Each row is a point. A path goes straight from each point to the next, and from the last back to the first. The post is the endless flat space through its rows: a point in 2 columns, a line in 3, a plane in 4, and so on, so that a path can go around it. How many times does the path go around the post? Going back the other way cancels.

Post (1 x 2):
[[-0.08 -0.72]]
Path (20 x 2):
[[ 0.49 -1.28]
 [-1.78 -1.60]
 [-2.43 -0.35]
 [ 1.22  0.72]
 [ 1.90  0.76]
 [ 2.12 -1.43]
 [-0.47 -2.89]
 [-2.75 -0.77]
 [-0.10  0.80]
 [ 1.11 -0.40]
 [ 0.32 -1.62]
 [-2.88 -2.00]
 [-1.49  0.97]
 [ 0.04  1.20]
 [ 2.37  0.39]
 [ 1.04 -2.31]
 [-1.33 -1.73]
 [-1.24 -0.13]
 [ 0.64  0.57]
 [ 0.83 -0.15]]
Times around: 4

Post, 7 rows:
[[-1.58 -0.65  0.26  0.71 -0.22 -1.87 -1.46  0.31]
 [-2.50 -0.25 -0.33  0.48  0.61  0.50  1.76  1.38]
 [ 0.54  1.69  1.65  0.76 -2.01  0.70  0.20  1.55]
 [-0.85  0.11  0.62  0.26 -0.34  0.61  0.69 -0.94]
 [-1.22 -0.67  0.47 -0.02  3.36  0.86 -0.97  0.41]
 [ 4.28  0.91  1.01 -0.17 -1.06 -1.02 -0.23 -0.17]
 [ 2.46 -2.14  0.20 -1.84 -2.17 -0.42 -0.47 -0.87]]
Path, 31 rows:
[[ 3.33  1.38  1.57  0.23 -1.65 -0.75  1.31  1.64]
 [-0.18 -1.29  0.58  0.11  1.18  1.73  1.32 -1.02]
 [-3.89 -2.76 -0.04  0.36  0.06  0.12 -2.04  3.10]
 [-0.42 -1.69 -2.50 -0.08  1.03 -1.60  0.03 -0.83]
 [-1.31  1.51  0.90  1.64 -0.58  1.48  0.30  1.37]
 [-0.15 -0.72  0.37  2.63 -0.50 -0.99  1.31  2.70]
 [ 1.95 -1.96  2.16 -0.68  0.68  0.29 -1.07 -1.22]
 [-3.01 -0.71  0.94 -1.09 -1.78 -0.81  0.85  0.23]
 [-0.50  0.10 -0.60 -0.01 -1.08 -1.90  1.44  0.58]
 [ 3.78  1.27  1.55 -0.18 -1.62 -0.15 -1.89 -2.08]
 [-2.91 -0.24 -0.30  2.73 -0.59  0.39 -2.04  1.93]
 [-0.49 -1.08  1.31  0.81 -0.78  1.04  0.43 -3.43]
 [ 0.47 -1.60  1.66 -1.12 -2.18  1.19  0.34  0.30]
 [ 0.61  0.21  1.01 -0.84 -0.24  0.06  1.68 -0.94]
 [ 2.35  0.80 -0.26 -0.64  0.72 -0.47  1.05 -0.39]
 [ 1.20  0.65 -0.23 -0.37  2.83  1.08 -1.22 -1.83]
 [-0.52 -0.81  1.17  1.86 -0.76  0.53 -3.03  1.22]
 [-0.45 -1.66  1.05  0.23 -1.70  0.33 -0.58  1.87]
 [ 0.63 -0.95  1.39  0.18 -0.62 -2.38 -2.86 -0.70]
 [ 2.10 -0.02  1.31 -0.60  1.12 -0.01  0.23 -2.97]
 [ 1.09 -1.27  1.29  0.21 -1.34 -1.31  1.17 -0.28]
 [ 1.66 -1.40  0.65  1.36 -2.19  0.25  0.62  1.58]
 [ 2.01  1.62 -0.12  1.46 -3.67 -2.14  0.41 -1.48]
 [ 1.54 -0.15 -0.06 -1.53 -2.44 -1.03 -2.62  0.23]
 [ 0.03  0.87  1.76 -1.32 -4.19 -1.46 -2.33  0.40]
 [ 1.41 -0.22  1.30 -0.63  0.19 -1.15 -0.08  0.47]
 [-0.29 -0.73  1.57  0.47 -4.40 -0.73  0.98  0.61]
 [ 0.62 -0.16 -0.21  1.85 -1.36  1.10  1.46  1.84]
 [ 1.63 -0.43 -1.18  0.01 -1.73 -0.92 -0.30  2.22]
 [-0.63  1.21  0.91 -0.35 -0.62  1.60  0.56 -2.75]
 [-1.43 -0.83  0.95 -2.56  0.81  2.12 -0.26 -1.85]]
Times around: 0
